Rows are points. Examples show where two turns around zero, p and q, send a point. Write where each new point lands after one turn and then the other. Backwards means that the second turn is done in reverse. Each puzzle has new turns, and all numbers are rounded.

Turn p:
[-0.7 -7.8 -5.4] => [-5.9 -0.3 -7.4]
[-11.9   5.1  17.6] => [-4.8  5.4 20.6]
[ 3.0 -3.5  4.7] => [-2.6 -5.6  2.3]
[-23.0   8.0 -10.8] => [-1.6 26.6 -1.3]
[ 37.9 -18.1 -13.3] => [  4.8 -33.9 -27.7]
[-5.3 16.3  7.3] => [10.1  7.8 13.6]
Turn q:
[ -1.5  -4.0 -15.2] => [ -6.8 -13.9  -3.1]
[ -3.1  12.8 -20.6] => [-18.6  -6.9 -14.4]
[13.2  0.1 10.1] => [14.6  6.4 -4.7]
[-25.7   6.1  -0.1] => [-21.6   6.5  13.7]
[ 17.1 -15.1  25.8] => [32.4  7.9  8.5]
Where do these land?
p, then q backwards: [ -0.8 -16.3   8.1] => [-12.1   0.9 -13.6]
p, then q: [19.8 -8.7  2.9] => [  8.1 -17.8   9.6]
p, then q: [-2.4 35.3 -1.2] => [ 20.1  16.1 -24.3]
q, then p: [ 1.9 17.5 -8.8] => [ 1.9 17.0 -9.7]
q, then p: [  6.9 -11.4  -6.7] => [ -7.9 -10.6  -7.0]
q, then p: [-25.4 -16.3   5.6] => [-13.1  -5.6  27.2]

Turn p:
[-11.9  13.5  12.6  13.1] => [-16.6  13.9 -13.4  -2.7]
[  9.9  13.0 -17.7  11.3] => [16.7 12.2 -9.4 13.8]
[16.8 -7.8 -2.0 11.0] => [12.8 12.6 11.8 -2.4]
[ 1.9 12.3  3.4 -9.1] => [  2.9  -5.5 -13.1  -6.4]
[-16.7 -30.9   3.6 -26.3] => [-15.8 -33.3  23.9  -2.3]
Turn q:
[ 3.1 -6.4  0.1 -8.9] => [-0.2 11.0 -2.7 -0.4]
[12.9 -2.4  7.5 -3.6] => [ 9.3  9.6  6.5 -4.3]
[ -1.5 -10.4 -21.6  -5.4] => [ -1.6   3.7 -24.3  -0.1]
[ 15.5   8.8 -22.7  21.1] => [ 23.5 -21.5 -15.5  -5.0]
[-13.5 -12.3   6.2  -7.4] => [-18.4   8.9   0.3  -2.9]
[-0.4 41.1 23.4  6.5] => [  9.9 -18.9  36.2  22.7]
[-16.1 -18.3   7.2  -2.2] => [-22.4   6.9  -0.4  -9.9]
Where do these land?
q, then p: [  4.4  12.5  -9.4 -11.9] => [ 7.8 17.7  0.8  5.6]
p, then q: [  6.6 -17.8   0.7  17.6] => [ 2.0 -3.3 24.8  6.4]
p, then q backwards: [-25.3 -10.0 -10.1 -16.5] => [-25.6  19.0  -2.4   9.7]
q, then p backwards: [ -9.2 -26.4   7.9 -18.2] => [-8.6  5.6 21.5 24.7]
p, then q: [-10.8  15.4  -0.5  -0.9] => [ -3.3  -9.2 -16.0   1.8]
q, then p backwards: [13.3 12.2 -4.9  5.0] => [ 12.1   0.3 -12.9  -7.9]
p, then q backwards: [20.9 14.1 16.2 24.9] => [ 21.5 -27.6   2.6 -17.0]

Turn p:
[-25.6  -5.0  -3.9   4.1  10.3  13.5] => [  5.3 -15.1   7.3 -22.3   6.9  12.1]
[-10.7 -12.5  18.9   2.1  11.0 -40.3] => [-27.6   4.0  13.7  17.2  -8.8  32.2]
[  2.2  13.8  -2.8 -10.0  18.0  -4.2] => [ -9.1 -14.8  12.6   6.4  -1.0 -11.9]
[-10.4 -26.5  15.9   4.2  -0.9  17.1] => [ -0.5  12.2  -2.4 -30.3  -9.8  14.2]
[ 14.1  11.8 -18.9 -10.3   4.1  -8.1] => [ -5.6  -3.5   2.5  15.9  14.0 -19.6]
[ 8.5 13.6 14.9  8.6 -7.4 10.7] => [ 12.7  -2.7 -10.5   2.7 -20.0  -6.0]
[ -2.9   9.5   3.9 -10.8  -9.4   3.0] => [13.0  3.4  9.6  4.2 -3.8 -4.8]
[ 24.9  -4.6 -28.0  12.1 -25.7   8.4] => [ 11.8  16.4 -32.9   6.1  22.5 -16.4]
Turn q:
[-19.9  10.8  -6.0  -6.6 -25.0   0.6] => [  4.2  -9.9 -13.5   3.0 -28.9   8.6]
[ 17.7  10.2 -19.8   3.7 -12.5  17.2] => [  9.6 -10.5 -18.1 -26.3   2.7  -6.5]
[  4.9  20.7   7.6  -4.5  21.5 -14.8] => [-3.1 34.1 -3.0  3.2  3.9 -2.3]
[ 2.2 11.2 -9.4 22.1  9.5  0.6] => [ 16.8   9.8   5.9  -9.6  -1.2 -17.1]
[ -6.4 -13.1  11.1  -2.4   6.1   7.4] => [-12.0  -7.7   7.8  11.1   4.3  -5.1]
[-10.5 -13.4  28.1 -14.0 -17.4   2.8] => [-12.2 -17.6  -8.0  30.6  -0.1  11.2]
[-27.3 -12.9   4.1  15.2  -1.1 -20.1] => [ 11.3  -0.9  27.0  19.5 -17.0   6.0]
[ 30.5  -9.7 -16.8 -21.8  16.7  19.0] => [-25.2  -3.0  -5.3 -32.4  26.5  -0.4]
[  8.8  -3.8   1.2   8.4   2.4 -12.7] => [10.8  5.9  7.2  1.0  9.9  5.4]
Where do these land?
q, then p: [ 16.2  11.4   5.2 -11.7   5.6  22.6] => [ -9.0 -12.2  14.9   4.3  24.7   4.4]
q, then p backwards: [-18.2  -7.1  -0.1  -0.3   7.4 -13.2] => [ -4.7   2.3  15.7 -13.4   0.5 -12.5]
q, then p: [-24.9  -0.3 -16.7   1.5   9.0 -24.0] => [ 27.2  11.2  -0.3   5.7 -25.5  -2.6]
q, then p: [ 23.8   1.2   6.1 -20.6  -4.3   5.3] => [ -4.7 -17.8   8.8 -15.8  19.2  -6.5]
p, then q backwards: [-12.5  22.6  28.9  -3.8 -27.7  -3.7] => [-24.1   6.9   0.1  21.3 -17.7 -30.1]
q, then p: [ 16.3 -17.3   2.5  32.7  10.6  13.8] => [-40.0   3.4   5.1   8.1 -15.1   2.9]
q, then p backwards: [ -1.4 -10.9 -16.1 -14.3  -3.6   4.9] => [-10.5  -8.6   6.3   6.3  18.7   2.9]
q, then p: [ 0.6  0.2 -9.9 16.6  3.1 -5.8] => [ -5.3   8.5   1.2   8.8 -12.4  -9.2]
